Rows are points. Examples show where two turns around zero, p and q, send a point. Write where each new point lands after one turn and then the other. Backwards means that the second turn is done in reverse. Each puzzle has new turns, and all numbers are rounded.
In the rows, 128 means zero.

Turn p:
[133  97] => [112 101]
[170 185] => [197 146]
[109 128] => [113 140]
[147 136] => [148 122]
[82 94] => [ 71 131]
Turn q:
[136 110] => [140 113]
[134 134] => [132 135]
[182 139] => [178 152]
[ 60 130] => [ 62 113]
Where do these land?
p, then q: [ 97 122] => [ 97 136]
p, then q: [109  98] => [ 98 109]
p, then q backwards: [178 164] => [187 109]

Turn p:
[128 184  79] => [175 169  88]
[126 111 176] => [ 96 123 167]
[159 153  86] => [183 131 109]
[110  94 142] => [ 93 107 130]
[117  96 156] => [ 92 109 145]
Turn q:
[107 150 124] => [ 98 133 132]
[171 103 149] => [181 132 138]
[185 174 102] => [140 202 109]
[ 76 103 114] => [ 98  79 113]
[101 110 151] => [122  94 148]
Where do these land?
q, then p backwards: [ 92 152  88] => [ 73 108 129]
p, then q backwards: [185 135 132] => [151 100 172]
q, then p: [164 118 179] => [145 126 189]
p, then q backwards: [ 74 138 109] => [126 153  75]
p, then q backwards: [126  97 132] => [ 99 117 129]

Turn p:
[164 138 132 148 178  73] => [180 171 149 156 141  91]
[109  69 124  97  99 107] => [123  77 123  89 119  86]
[117 159 114 172 112 139] => [128 127 104 171 113 159]
[187 129 117 158 214 122] => [192 180 146 147 195 128]
[ 99  88 136  94  95 150] => [ 91  80 126  88 125 123]
[106 167 163 145 107 162] => [ 83 129 144 158 110 169]
[163 107 121  96 104 123] => [152 118 138  80 111 128]
[ 79 168 117 112 115 148] => [ 73 143  94 133 110 141]
Turn q:
[ 89 161 161 164 117 139] => [ 75 167 143 155 127 128]
[ 89 163 151 120 120 145] => [ 83 166 123 115 130 136]
[119 128 118 130 167 132] => [117 108 112 135 155 142]
[172  74  57  73 104 141] => [199  79  83  86  79 127]
[ 99 132 143 178 164 165] => [ 84 126 125 179 140 167]
[120 106 152 116 165 171] => [117 116 130 122 137 192]
[117  89 101  85 101  97] => [138  90 129  77  99  98]
[158 139 150 142  85  78] => [156 154 173 132 123  77]
[189 161 120 144 131  85] => [183 147 133 151 164  86]
Where do these land?
q, then p backwards: [100  98 118 173 148 162] => [ 92 143 144 170  93 152]
q, then p: [ 96  58 144  79 126 143] => [ 84  81 146  62 130 132]
q, then p: [168 140 141 128 150 132] => [148 154 144 132 151 151]
p, then q: [162 179 151 126  82 138] => [124 187 132 126  77 147]
p, then q backwards: [115 117 127 166 149  31] => [169 145  82 185  88  76]
p, then q: [115 172 115 110 154 127] => [104 156  94 133 144 106]
p, then q: [140 132 100 114  87 163] => [138 126  94 102  89 152]

Turn p:
[117 163 159 106 151 114 116 159] => [120 164 130 120 145 142  92 166]
[154 147 109 151 106 153 123  86] => [145 125 106 141  80 132 134  89]
[163  86 119 141 155 139 111  95] => [164 119 143 143 147 141 144  75]
[ 88 124 136 164 117 106 119  79] => [ 84 124 150 127 109 106 110  79]
[131 128 166 150  80  92  95 120] => [120  92 152 144 103 116  67 125]
[127 106  94 100 155 153 104 162] => [152 123  93 103 180 137 142 133]
[117 139 134 182 144  93  99 143] => [111 142 125 165 150  93  84 112]
[108  76 156 121 133 130 130 120] => [108  99 164 122 156 149 137 117]
[107 158  94  86 158 171 174 174] => [118 168  80 100 145 142 184 181]
[158 155 119 128  88 153 181 128] => [137 123 112 146  68 132 167 159]
[137 125 123  79 120 103 156 141] => [148 128 153  98 124 118 145 171]
Turn q:
[ 98 117 132 117  99 143 129 150] => [100 114 150 136  96 125 139 135]
[173 152 164 105 130 103 147 118] => [163 119 132  85 143  96  96 131]
[146 133 119 125 128 118 106 169] => [136 122 122 150 119 132 101 164]
[156 124 130 145 135 102 165 127] => [165 128 104 119 136  98 142 132]
[ 96 104 145  47 110 137 123 144] => [ 63  81 137  92  98 126 109 137]
[ 78 159  91 180  67 118 101  71] => [ 98 211 155 178 117 108 137  67]
[117 145 180 112 159 128 138 105] => [129 102 157  94 173 123 127 112]
[153  98  99 133 163 131 127  92] => [141 136  75 118 143 158 135 104]
[113 165  79 172 135 140 123 170] => [130 175 136 176 133 142 150 179]
[157 104 134 144 167 190 137 134] => [166 109 124 111 127 192 159 136]
[121 106 135 127 116 100 112 129] => [118 110 117 148 122 111 113 112]
Where do these land?
q, then p: [109 141  96 117 101 135 155 158] => [100 121 119 127 117 105 120 177]
p, then q: [103  98 141 107 144 117  92 106] => [108 102 131  99 154 156 109 103]
q, then p: [110 154 169 136 104 165 130 117] => [113 128 168 135 108 174 112 140]
q, then p: [151 123  92 143 108 106 141 106] => [148 145 112 121  93  91 124 124]
q, then p: [160 100 195 128  92 129 123 146] => [162  65 172 139 123 140 110 114]
q, then p: [133 143 151 165 158 149 100 149] => [136 133 123 179 146 167 133 120]
q, then p: [160  99  97 119 225  96 134  99] => [175 169  84 100 177 110 190  95]
p, then q: [144 105 107 138 102 162 156 164] => [143 121  89 140 103 122 176 148]
q, then p backwards: [102 196 123 106 116 139 100 122] => [ 95 145 178 118 163  88 132 124]
p, then q: [108 120 110 122 131  81 149 112] => [119 106 134 116 150  81 111 124]

Turn p:
[128 110 134 144 123 105 143 126 137] => [133  98 126 126 127 110 142 135 125]
[119 108 125 127 110 146 145  98 123] => [112 109 129 108 139 150 145 112 114]
[122 126 131 149 155 126 131 205 113] => [155 139 119 174 140 129 125 191 143]
[136 121 119 120 114 171  99 156 161] => [133 126 153 150 129 165 106 115 171]
[118 225 125 151 112 137 101 123 130] => [112 178 132 172  56 131 120 103 105]
[122 135 124  92 120 114 145 111 126] => [111 131 111  90 116 126 123 128 129]
[127 116 110 138 131 116 116 120 118] => [137 118 115 134 140 122 117 117 113]
[156 111 129 123 117 124 146 103 115] => [147 119 129  93 134 130 145 115 116]
[123 117 153 105 123 119 124 117 117] => [116 127 145  99 135 120 117 139 118]
[129 111 131 131 175 123 130 120 141] => [123 134 123 134 163  97 140 124 145]
Turn q:
[119 115 112 161 132 134 115 128 130] => [139 128 115 143 126 128 102 105 119]
[135 111 113  99 140 140 118 119 112] => [129 121 122  94 146 140 129 130 108]
[141 112 122 155 140 126 123 132 127] => [146 124 132 137 129 133 121  99 122]
[116 140 113 132 144  92 124 114 118] => [133 148 124 140 159 101 135 126 118]
[142 146 113 158 126 133 141 110 125] => [149 156 109 141 115 133 138 116 130]
[175 139 126  34 111 109 143 153 189] => [145 104 166  58 143 119 152 182 201]
[107 122 112 142 137 130 106 130 127] => [127 129 117 138 143 126  98 120 117]
[113 111 179 121  78 136 114 121 115] => [ 94 118 155 124  76 116 118 148 101]
[110 118 142 146 151 146 125 107 132] => [100 136 115 130 125 133 119  95 124]
[111 128 140 113 106 129 174 138 116] => [114 101 111 137 108 119 162 153 130]
[113 161 112 114 130 130 122 134 119] => [124 143 115 136 149 136 125 159 130]
[154 133 153 161 141 130 131 149 126] => [137 128 155 157 117 152 138 104 136]
Where do these land?
p, then q: [110 136 111 126 112 123 144  96 118] => [125 124  95 116 130 120 131 144 100]
p, then q: [130  88 174 140 136 163 121 160 137] => [ 94 102 159 149 123 155 137  91 158]
p, then q: [140 102 136 164 144 167 123 178 147] => [132 119 141 153 106 157 129  72 168]
p, then q backwards: [118 125 100 108 136 123 127 119 158] => [107 119 124 133 144 143 140 123 162]
q, then p: [128 154 148 145 161 114 103 108  62] => [117 181 122 147 129 130 165 147  74]
q, then p: [124 120  99  98  98 117 136 135 137] => [157 117 116 116 132 122 104 148 155]
q, then p: [136 125 123 119 131 113 155 129 137] => [132 114 116 114 127 117 144 130 145]
q, then p: [130 123 126 132 107 104 122 119 144] => [140 120 134 118 109 104 115 132 126]
p, then q: [149 130 119 112 109 135 131 110 139] => [120 137 124  93 115 124 131 136 131]
p, then q: [114 178 144 136 147 123 118 125 101] => [132 154 128 174 128 126 136 162 114]

Turn p:
[145 125 145 138 131 105 109  94  95 133 152] => [134 119 133 122 135 144 122 151  71 136 136]
[139 156 129 147 141 115  99 112 167  87  84] => [178 142 183 118 149 127 124 125 146 100 108]
[107 107 148 107 109 122 128 131 145 124  81] => [129 125 151 110 102 139 115 141 173 147 113]
[112 157 120 128  98 142 146 131 106 136 150] => [115 143 118 130 124 113 135 110 120 148 173]
[161 144 142 139 108 123 120 128 133 157 125] => [137 153 118 112 149 163 136 124 120 141 130]
[147 144 123  84 137 119 120 124 114 106 143] => [118 123 125  86 135 102 129 143 112 104 136]
[104  99 136 100 115 129 139  94 160 106 116] => [140 108 137 114 100 120  73 131 154 130 124]
[153 112  94 137 129 109 157 133 101 119 156] => [135 115  94 125 105 111 151 108  86 124 119]
[122 123 158 152 157 133 131 136 101 155 139] => [100 105 132 157 148 153 144 134 110 142 128]
[101 137 136 140 123 133  98 113 163 159  97] => [136 160 152 149 149 142  99 141 158 150 115]
[107 161 115 124 147 142 139 130 130 158 114] => [ 98 147 139 140 156 109 127 108 140 144 122]
[125 113 158 129 132 118 130 155 145 132 151] => [135  97 104 134 142 142 137 146 147 133 134]
[105 116  90 116 137 136 128 153 119 106 139] => [118 126 116 146 103  85 142 134 137 109 127]
[161  99  98 152 128 165 147 159 114 116 145] => [120 129  90 151  97 141 158  98 119  87 126]
Turn q:
[130 103 166 162 162 130 126 126 118 104 113] => [107 138 168 147 135 121  97 121 101 103 109]
[102 102 115 133 128 102 149 130 124 162 161] => [134 102 114 121 115 123 118 141 116 174  93]
[110 159  95 128 114  96 162 151 124 137 129] => [144 140  81 140 117 126 161 152 128 141 102]
[161  99 149 113 134 126 130 124 150  94 111] => [115 111 146 144 119 117 113  98 154  88 126]
[149 121 121 143 139 165 106 135 126 124 165] => [ 98 116 136 115 142 102 114 142 120 136 167]
[ 86 109 122 151 101  99 115 112 105 110 137] => [118 149 111 105  91 139 115 106  90 144 107]
[116 152 126 154 161 122 132 124 156 156 161] => [133 137 135 126 166  90 135 138 126 170 111]
[125 124 128 102 127 106 112 141 135 145 136] => [152 126 124 115 114 123 113 137 152 138 124]
[150 137  93  99 100 140 103  99 100 134 100] => [161 119 102 123 122 161 134 107 121 114 182]
[122 137 137 151 130 145 136 137 159 144 123] => [110 141 143 145 150 130 138 131 143 151 123]
[158 149 138  90  98 148 131 109 116 113 122] => [139 111 136 113 115 141 165 116 140  95 162]
[156 133 163 140 116 143 125 136 114 104 103] => [113 142 161 149 112 135 137 127 124  92 147]
[101 139 112  97 155 142 137 140 137 136 104] => [141 129 109 121 166 154 123 145 150 116 111]
Where do these land?
q, then p: [124 109 125 132 136 134  61 127 145 131 135] => [130 148 120 123 170 120 104 174 118 123 141]
p, then q backwards: [137 109 153 100  89 122 155 115 141 136 112] => [ 98  99 121  98  99 126  99 126 133 142 142]
p, then q: [147 119 141 145 115 138 120 117 115 128 129] => [111 121 135 117 130 137 139 140 116 121 150]
p, then q: [119 108 141 117 153 155  76 116 113 111 112] => [ 87 172 146 118 110 134 119 150 138 104 119]
p, then q backwards: [141 109 116 128 153 133 155 115 131 111 144] => [139 100 117 120 139 114 145 107 119 105 129]
p, then q backwards: [144 162 123 121 113 132 135 159 139 132 116] => [119 165 126 115 116 136 118 116 157 117 128]
q, then p: [128 135  94 121 132 114 100 124 113 131 128] => [129 152 107 118 133 112 134 134 101 111 125]
p, then q: [127  99 101 146 125 122 153 122 135 123 100] => [136 134 135 151 114 154 143  91 126 134 145]
p, then q backwards: [111 112 181 124 138 104 143 129 114  84 149] => [165 103 132  93 125 153 147 118 101 159 158]
p, then q: [110 119 126 131 116 145 132 145 116 147 158] => [113 131 102 125 131 121 130 137 112 163 125]
p, then q: [118 225 107 143 112 148 154 130 149 147 133] => [180 121 146 103 178  67 154 107 104 145 105]
p, then q: [131 131 129 129 153  88 153 138 126 154 120] => [156 108 128 155 144 157 112 129 124 132 108]
